Every row gives one point. The points of each table are mixes of a few directions, plus a little noise. How many directions does each table use, and how many do they share? Where both have some left over, give the other angles between the two spaces (their principal angles), to ten degrees, smallest first.
In the rows, 128 means zero.

First:
[[157 123]
 [ 69 139]
 [213 113]
 [ 76 137]]
Second (5 x 2):
[[172  91]
 [148 112]
 [125 131]
 [155 106]
 [ 41 202]]
Directions: first 1, second 1, shared 0; angles 30

First (7 x 3):
[[189 134 174]
 [ 47 122  70]
 [128 128 125]
 [126  98  52]
 [151 110  93]
 [145 133 150]
 [115 173 234]]
Second:
[[126 111 134]
 [130 227  97]
 [127  67 147]
 [125  21 162]
 [130 186 109]
 [128 153 120]]
Directions: first 2, second 1, shared 0; angles 80

First, 6 rows:
[[ 63  91 105 176 154 115]
 [104  52 124 141 196  92]
 [ 82 188 173 151 105 158]
 [166 184 137  89 125 137]
 [165 202  76 113  51 157]
 [187  50 154  99 134 112]]
Second (6 x 6):
[[137 186 150  86 107  99]
 [ 80  88 133 209 163 127]
 [191 151 118 140 181 142]
 [ 75 215 118  36 123 134]
 [187 100 129 151 130 130]
 [ 98  28 120 147  63 138]]
Directions: first 4, second 4, shared 2; angles 60, 70

First, 10 rows:
[[ 95 144 103 136 105 227  66  91]
 [153  97 113 132 124  82 173 150]
 [145 120  61  75 141  66 207 116]
 [ 93 137 160 147  81 171  34 151]
 [172 122 197 119 161 105 148 133]
 [ 74 154 138 122  75 176  27 138]
 [117 158 202 159 166 107 116 144]
 [187 113 124  75 174  65 222 111]
 [115 131  43 138 161  89 212 111]
 [124 104 140 176  90 191  76 137]]
Second (9 x 8):
[[ 95 147 130 122 171  95  83 169]
 [ 90 129 177 138 128 101 170 165]
 [151 101 150 156 151 131 144  86]
 [131 150 168 209  70 145 210 128]
 [ 89 162 122 127 178  89  64 183]
 [189 106  90 111  44 195 175  63]
 [101 149  59  23 108 127  64 182]
 [125 135 161 196 191 101 107 124]
 [183  73  94  72 110 169 136  52]]
Directions: first 5, second 4, shared 1; angles 30, 50, 70

First, 8 rows:
[[105 122 124 109  87 107 137 133  77]
 [135 128 130 136 135 136 124 123 145]
 [133 128 126 125 143 126 130 136 128]
 [142 132 130 133 159 135 128 131 151]
 [148 131 123 123 195 125 137 150 145]
 [157 136 131 148 188 150 122 126 188]
 [ 93 123 143 153   7 150 101  72 131]
 [110 122 118  97 110  95 147 152  62]]
Second (7 x 9):
[[113 119 106  68 149  66 166 189  21]
 [132 131 134 148 118 147 115 108 159]
 [133 129 129 133 138 134 126 126 141]
 [118 129 142 161  66 160 102  82 166]
 [136 128 119 109 167 111 142 156 109]
 [142 133 133 147 144 150 116 113 172]
 [125 127 130 132 116 130 126 123 128]]
Directions: first 2, second 2, shared 2

First (10 x 11):
[[135 109 130 130 122 129 125 127 122 123 124]
 [105 185 116 120 149 123 138 131 144 142 139]
 [165  34 147 142  97 135 113 126 102 104 108]
 [133 116 130 128 125 129 126 127 123 125 125]
 [142  90 135 134 116 130 122 128 116 117 121]
 [143  88 136 134 116 130 121 127 118 117 119]
 [151  69 140 137 110 132 117 126 112 112 115]
 [142  92 134 134 116 131 122 128 117 118 120]
 [ 83 248 104 111 169 119 150 132 164 163 153]
 [ 80 249 104 112 167 120 147 130 161 161 153]]
Second, 11 rows:
[[153  72 130 146 126 147 103 142 115  90  91]
 [137 193 126 146 134 138 139 152 156 141 169]
 [142 165 134 105 102 113 163 126 150 174 173]
 [164 211 113  90 115 132 164 162 187 175 146]
 [130  78 143 148 118 127 117 116 102 111 132]
 [105 134 122 138 149 130 115 124 120 113 118]
 [127 192 131 110 114 112 165 126 154 179 184]
 [ 98  64 125 121 142 121 103 101  91  98  74]
 [120 116 125 117 130 123 126 119 122 126 112]
 [133  80 130 138 129 136 108 127 110 100  98]
 [ 98 103 128 148 149 128 105 113 101 100 111]]
Directions: first 1, second 4, shared 1

First (10 x 14):
[[128 114 134 124  67 165  93 171 131  87 148 113 105 123]
 [140 122 111 138 105 122 135 145 142 133  97 131  99 114]
 [102 147 128 137 154 140 111 113 104 147 135 126 144 151]
 [153 112 164 120 249 189  74  44 149  80 177 118 158 139]
 [118 120 104 123  84 138 111 166 134 120 127 117 103 122]
 [165 131 145 140 136 111 159 118 130 109 104 125 126 110]
 [139 127  88 120 141  99 145 135 138 120 109 101 117 110]
 [ 99 118 104  77 118  65 171 140 136 161 160 137 162 128]
 [139 145 123 144 108 123 137 149 105 103 110  98 119 120]
 [ 96 144 179 157 119 128 145 100 112 221 113 214 147 163]]
Second (8 x 14):
[[ 91 106 119 134 157  88 206 150 131 122 174 166 102  98]
 [168 129 116 119 128 112 153 142 161  87 124 118  97  81]
 [101 139 138 139 127 158  86 114 102 160 124 130 150 168]
 [138 132 116 131 142 118 157 144 149  99 141 134  92  87]
 [175 105 125 102 109  88 163 134 153 102 111 110 134 102]
 [154 139 135 121 106 151  79 113 126 134  96 102 150 150]
 [ 69 138 151 144 120 176  53  97  70 201 121 134 186 220]
 [128 136 124 133 135 135 127 132 133 120 132 130 113 117]]
Directions: first 6, second 3, shared 1; angles 30, 80

First, 8 rows:
[[121 155  80 184  70 113 142 154 174 143 163 131 102 136 146 178 136 166]
 [143 183 118 137 126 128 125  96 165 139 140 141 105 126 142 130 106 132]
 [131 152 177 114 189 136 109  48 134 125  94 112 143 110 144  94 115  93]
 [134 166 137 133 144 129 121  87 154 133 127 130 119 122 141 122 113 120]
 [123  81 153  97 168 125 123 152  88 117 115 122 132 116  92  93 118 121]
 [103  70 133 139  95 137 135 138  98 118 101  98 184 144 155 163 193 115]
 [130 125  85 144 113  98 146 225 142 138 189 155  56 115  69 126  78 187]
 [141  88 145  72 117 155 125 120  68 111  95 132 180 152 135 118 164  92]]
Second (9 x 18):
[[159 153 108  95 108 139 130 134 121 128 144 162 116 144 122 121 113 129]
 [ 91 123 118 198 130  98 135 153 171 141 144 100 102 105 124 154 123 162]
 [114 134 102 170  82 124 138 135 154 136 138 120 134 138 156 174 157 142]
 [145 136 135  98 153 130 124 133 118 126 134 145 109 122 103  97  96 127]
 [121 137 111 156 114 116 134 145 151 136 146 128 109 124 127 144 122 149]
 [104 133 111 184 124 101 135 157 168 141 152 115  94 110 120 149 115 163]
 [ 84  97 132 189  97 126 132 109 142 129 101  79 177 133 178 185 197 121]
 [171 107 189   7 194 168 105  78  44 101  78 149 172 137 108  46 115  61]
 [164 132 146  54 150 152 118 108  86 116 114 156 140 140 113  83 112  98]]
Directions: first 4, second 3, shared 3

First (10 x 20):
[[172  68 152  69  86 117 196 120 100 144 130 158 171 160 199  30 170  72
  158 172]
 [147  99 144 101 105 118 154 116 121 138 126 148 142 125 165  90 146 110
  140 157]
 [129 128 126 128 129 131 131 133 125 127 129 125 131 137 126 124 129 124
  129 124]
 [127 119 142 124 115 115 119 103 143 138 120 147 115  81 144 141 126 146
  122 154]
 [129 121 138 124 119 119 123 112 136 135 123 141 120  99 140 133 128 139
  125 146]
 [110 164 101 158 161 148 110 159 124 111 137  94 124 166  80 157 112 131
  121  80]
 [106 188  72 173 190 173 119 207 100  91 151  55 144 249  41 146 111 103
  129  25]
 [119 132 136 136 125 119 106 107 147 133 120 139 108  80 128 158 118 156
  116 143]
 [126 119 145 125 114 113 114  98 146 139 118 150 111  72 145 145 124 152
  120 158]
 [116 142 125 143 137 128 108 125 139 126 126 124 114 110 112 156 117 146
  119 121]]
Second (9 x 20):
[[138  96 149  96  92  99 141  92 138 142 123 166 121  75 178 109 139 134
  132 183]
 [155 106 135 110 152 168 167 139  99 168 114 132 183 177 139  85 152  72
  149 112]
 [154 129 190 188 107 141  76 108 166 116 102 124 109  82 106 170 114 185
  101 131]
 [110 135 114 120 190 166 125 109 125 198 101 148 149  93 120 164 126 109
  131 115]
 [118 140 114 132 146 137 125 137 125 130 130 120 129 137 113 139 123 124
  127 112]
 [148 138 167 181  97 127  88 133 153  82 125 104 105 126 101 149 114 176
  106 119]
 [138 117 145 127  76  90 124 122 142  85 142 129 102 117 147 111 127 154
  122 158]
 [ 73 160  32  83 185 126 164 166  89 136 163 113 138 187 114 121 127  74
  150  91]
 [119 131 105 113 109 101 142 145 120  94 154 117 117 157 134 106 129 123
  133 131]]
Directions: first 2, second 4, shared 2

First, 11 rows:
[[139 124 125 124 153 135 164 114 117 132 132 139 119 113 108 137 130 132
  136 127 136 138 144 140]
 [118 127 121 133 138 128 139 130 123 117 125 136 127 124 125 130 138 124
  137 124 128 137 141 125]
 [117 129 132 119 110 131 137 133 144 135 113 138 140 127 141 139 113 126
  128 123 124 112 152 119]
 [152 123 128 125 147 134 155 117 116 147 139 123 115 117 103 131 128 136
  128 142 139 139 137 147]
 [124 128 135 118 101 130 127 137 147 147 116 127 140 131 141 134 110 129
  121 132 125 109 147 122]
 [137 129 126 128 163 128 136 104 109 102 138 143 117 121 118 129 138 129
  135 107 130 138  97 134]
 [120 135 143 112  97 127 103 125 152 129 113 137 146 139 160 133 100 128
  116 109 117  94 110 113]
 [137 129 129 124 153 130 138 107 117 112 134 142 121 122 122 131 130 130
  132 111 130 131 106 133]
 [113 126 121 143  96 122 104 164 137 144 125 100 135 141 134 115 138 123
  123 158 125 134 153 121]
 [122 123 109 151 151 124 136 141 106 116 140 116 114 124 105 117 164 123
  141 145 135 164 143 134]
 [129 134 138 130  99 119  68 135 138 127 132 107 136 151 150 111 120 129
  109 130 118 113  78 120]]
Second (11 x 24):
[[114 122 123 130 122 117 140 141 122 133 124 126 128 114 134 120 140 122
  133 140 133 141 146 120]
 [139 131 127 126 131 149 142 126 141 138 124 132 130 139 111 149 113 134
  128 127 125 115 158 140]
 [116 124 125 130 123 117 135 137 122 131 126 126 128 116 135 119 139 123
  132 137 132 140 137 120]
 [126 130 134 129 131 109  92 118 113 106 138 125 124 127 147 104 138 125
  122 116 127 134  60 118]
 [139 132 130 127 132 139 126 121 134 129 129 130 128 139 120 139 117 133
  125 121 125 118 128 136]
 [133 128 124 127 128 147 153 133 141 144 121 131 131 133 111 150 116 132
  131 134 127 120 177 138]
 [149 141 144 126 141 120  59  93 117  90 148 127 123 150 144 110 121 134
  110  93 118 114   7 128]
 [118 123 123 129 123 125 147 140 128 138 122 127 130 118 127 128 134 125
  133 140 132 136 160 125]
 [119 124 125 129 124 123 138 136 126 133 125 127 128 119 130 125 135 125
  132 136 131 136 144 124]
 [129 127 124 128 127 141 151 135 138 142 121 130 130 128 115 143 122 130
  133 135 129 125 171 134]
 [125 127 128 129 127 122 125 129 124 126 129 127 127 125 133 122 132 126
  128 129 129 132 120 124]]
Directions: first 4, second 2, shared 1; angles 50

First (8 x 32):
[[164 136 152 171 128 107 156 128  91 107 155 116 119  96 110 153 123 139
  194  96 143 163 156  88 128 124 108 142 148 174  94  98]
 [151 154 106 107 121 133 128  95 113 120 144 144  91 134 101 135 127 129
  164 124 134  86 128 119 120 116 115 128 142 145 118 131]
 [119 127 125 125 119 139 121 131 144 145 119 133 129 133 131 115 133 127
  113 148 125 108 117 137 130 123 137 119 120 115 144 134]
 [127 123 121 107 156 114 126 124 112  96 131 123 138 137 142 151 117 123
  112  93 128 171 137 134 125 147 121 144 133 130 108 134]
 [ 47  63 173 165 121 138 110 214 205 187  63 102 216 128 198  80 135 124
    7 186 104 178 104 173 152 147 179 105  75  52 188 136]
 [156 147 115 116 138 119 137  99  95  98 151 134 100 126 108 153 123 129
  170  98 138 128 141 111 120 125 109 142 147 156 101 124]
 [118 127 132 139 111 140 126 136 148 153 119 132 129 126 125 107 135 130
  122 157 126 102 117 132 131 120 137 115 119 116 149 129]
 [142 149 101  96 128 137 122  95 117 119 139 145 100 143 108 132 128 125
  144 124 131  89 122 131 119 120 118 129 137 134 126 139]]
Second:
[[113 115 133 138 163 156 106 129 149 139 111 129 118 103 114 144 139 111
  129 139 131 147 126 152 140 107 126 119 125 115 134  87]
 [176  70 108  95  69 129 154 123  98  84 126 178 143 184 161 106  79 131
  118 138 124  89 145  87 138 137 108 131 119 212 108 175]
 [ 87 158 174  88 181 195 141 133 117 113 103 109 188  97  73 155 130 117
  114 129 139 153  84 164 182  93 142 141 113 133 186  63]
 [195 152 111 106  64  60 141  77  80 170 147 133  74 102 143 123 181 126
  181  98 136 150 140 129 174 113 100 152 143 118 135 136]
 [142 155 131 161 100 118 125 133 127 123 137 103 110 148 142 109 131 157
  109 120 107 106 154  80  79 152 152 116 150 105 118 160]
 [ 96 150 117 126 140 110 143 141 152 109 156 121 151 145 117 114  87 127
  125 122 133 104 117 119  88 149 143 119 133 127 107 162]
 [112 136 132 166 125  96 122 156 129 147 137 104 129 147 160 123 148 161
  113 128 116 124 129 127  86 170 136 136 125  94 115 161]
 [110 128 142 133 163 173 113 131 146 120 110 123 133 111 103 139 125 116
  116 137 127 136 126 136 134 107 139 115 128 122 142  90]
 [122  88 106 139 149 115 107 129 153 148 126 151 105 116 139 138 131 105
  147 140 139 142 130 159 132 122 106 123 118 125 105 117]]
Directions: first 3, second 6, shared 0; angles 40, 70, 80

First, 11 rows:
[[110  87 108 116 136  95  84  79  93 105 130 124 109  86 142 146 144 151
  127 165 135 101 126  90 135 133 125 162 110 108  65 139]
 [ 96 151 157 152 113 129 117 156 142  99 110 120 131 133 109 121 139  87
  132 103 126 186 106 127 152 161 101 155 140 179 119 144]
 [136 133 126  98 130 159 120 112 123 154 111 110 127 104 135 125 123  88
  133 121 123 164 117 128 139 126 166 145 158 118 109 152]
 [207 150  91  98 128 206 181 113 156 219 141 122 142 158 149 133  90 128
  116 116 112 123 154 191  81  66 208  52 141  53 208 108]
 [116 115 103 178 108 107 110 101 138  96 150 132 116 148 129 166 143 166
  106 146 123 120 133 138 103 125  93 113  73 113 136 108]
 [134 131 155 111 152 104 164 177 122 133 134 153 143 140 119  91 116 153
  145 122 144  69 144 116 135 126 117 115 145 150 148 112]
 [161 109 150  49 185  99 176 167  89 170 134 162 144 108 137  69 101 171
  161 141 156   7 158  92 140 104 159 116 172 119 128 115]
 [ 72 100 151 135 136  64  84 130  95  65 119 134 115  93 118 123 156 137
  140 147 145 114 112  70 165 170  77 189 120 174  55 143]
 [126 119 107 180 112 106 130 119 143 102 156 142 122 164 127 156 136 179
  106 143 125 101 143 146  97 118  90  95  72 114 160  97]
 [141 157 138  89 125 190 125 127 136 170  93  96 134 104 131 114 119  42
  139  97 115 213 105 142 149 132 184 151 186 132 115 168]
 [107 156 123 202  84 147 116 130 172  96 130 115 125 170 112 164 143 105
  103 106 109 209 113 170 113 144  90 115  92 149 163 123]]
Second:
[[143 118 142 105 141 148 147 181 147 167 114 119 142 101 152 119 100 116
  157 107 133 122 129 135 132 111 149 136 168 111 145 105]
 [136 126 150  95 145 121 127 143 143 158  95 121 143 118 131 114  92 115
  143 103 141 134 115 132 154 130 125 151 161 123 133 127]
 [140 121  80 112 151 126 108  27 147 144 117 112 148 116 119 152  92 165
   86 127 100 108 131  97 116 105 151 141 131  70 135 101]
 [145 144 143 117 133  79 112 122 188 154 165 124 113 161 104  97 124 208
  127 160 108   7 184  93 107  96 117 142 114  82 148  70]
 [ 99 116  70 193  97 186 142  90  48  55 147 143 118 114 142 185 187  81
   96 139 119 229  98 146 101 150 146  75  86 172 102 176]
 [130 121 157  77 154 123 124 138 127 161  55 117 157 108 136 117  70  79
  145  76 159 185  81 150 186 153 119 168 179 142 122 159]
 [122 145 159 153 104 106 133 188 134 109 172 143  97 161 117 102 174 146
  149 158 133  82 161 132 114 131 104 113  98 152 128 124]
 [106 136 120 173  98 135 132 133  89  75 159 145 103 147 122 139 185 115
  120 152 130 157 128 140 115 147 114  97  86 171 109 159]]
Directions: first 4, second 4, shared 0; angles 30, 40, 40, 70

First (8 x 32):
[[141 159 108 126 121 148 132 121 149 106 131 128 133 164 130  93 126 135
  137 128 140 123 133 113 138 163 144 110 145  97 110 126]
 [163 210  75 121 109 180 139 111 185  71 136 128 139 223 132  36 123 147
  151 128 160 113 142  88 156 221 167  79 176  46  80 124]
 [ 84  25 194 137 151  64 113 149  57 199 118 128 115   7 123 242 135 104
   99 127  88 146 110 179  93  13  78 190  68 230 189 134]
 [161 204  78 121 111 176 138 112 180  75 136 128 137 217 132  43 123 146
  149 128 157 115 141  91 154 213 166  83 173  52  83 124]
 [139 152 113 126 122 143 131 123 145 110 131 128 131 156 129 101 126 133
  136 128 138 124 133 116 136 155 140 113 142 104 114 126]
 [103  72 164 132 142  93 120 140  89 167 122 128 121  63 125 191 132 115
  112 128 106 138 118 156 109  65 101 162  95 184 162 131]
 [128 126 129 128 128 128 129 128 127 129 128 128 128 128 127 129 128 127
  128 128 128 128 128 129 128 127 128 128 127 129 129 128]
 [105  74 163 132 140  94 121 139  91 165 122 128 121  66 125 188 132 115
  113 127 108 137 119 155 110  68 102 159  97 181 160 131]]
Second (9 x 32):
[[144 167 124 166 118 106 123 133 132 125 134  92 187 127 157 169 157 141
  134 133  79 143 123 121 138  97  97 113 126 141 162  83]
 [123 151 153 158 128  90 109 108 112 131 137  72 191 115 174 195 145 129
  124 137  64 145 123 122 137  77  96 153 117 175 160  72]
 [158 117  79 137 115 153 162 201 152 141 111 200  89 114  71  84 154 144
  141 111 174 123 121 150 115 156 124  49 133  69 144 177]
 [158 116  68 113 116 177 167 192 162 129 111 218  59 138  56  41 136 142
  146 110 208 111 129 143 116 194 152  48 145  44 111 200]
 [136  68  92 101 128 165 164 196 137 151 106 230  33 100  46  63 125 128
  134 108 213 111 125 160 102 167 148  76 127  73 117 217]
 [ 93 116 175  97 144 122 101  60 106 119 139  85 127 143 160 139  86 106
  113 139 119 123 137 111 134 124 151 206 127 170  91 112]
 [ 93  84 173 102 147 114 111  94  96 141 130 114 106 106 137 152  96 106
  111 133 127 126 131 133 120 105 137 192 113 173 112 134]
 [131 197 143 152 124 109 102  71 135  95 148  44 211 172 199 163 130 133
  130 145  63 138 132  91 159 115 118 157 140 154 127  51]
 [119 135 148 128 133 117 114 100 119 123 135  97 147 132 152 147 119 123
  122 134 106 131 130 119 134 116 127 157 127 152 125 105]]
Directions: first 1, second 3, shared 1
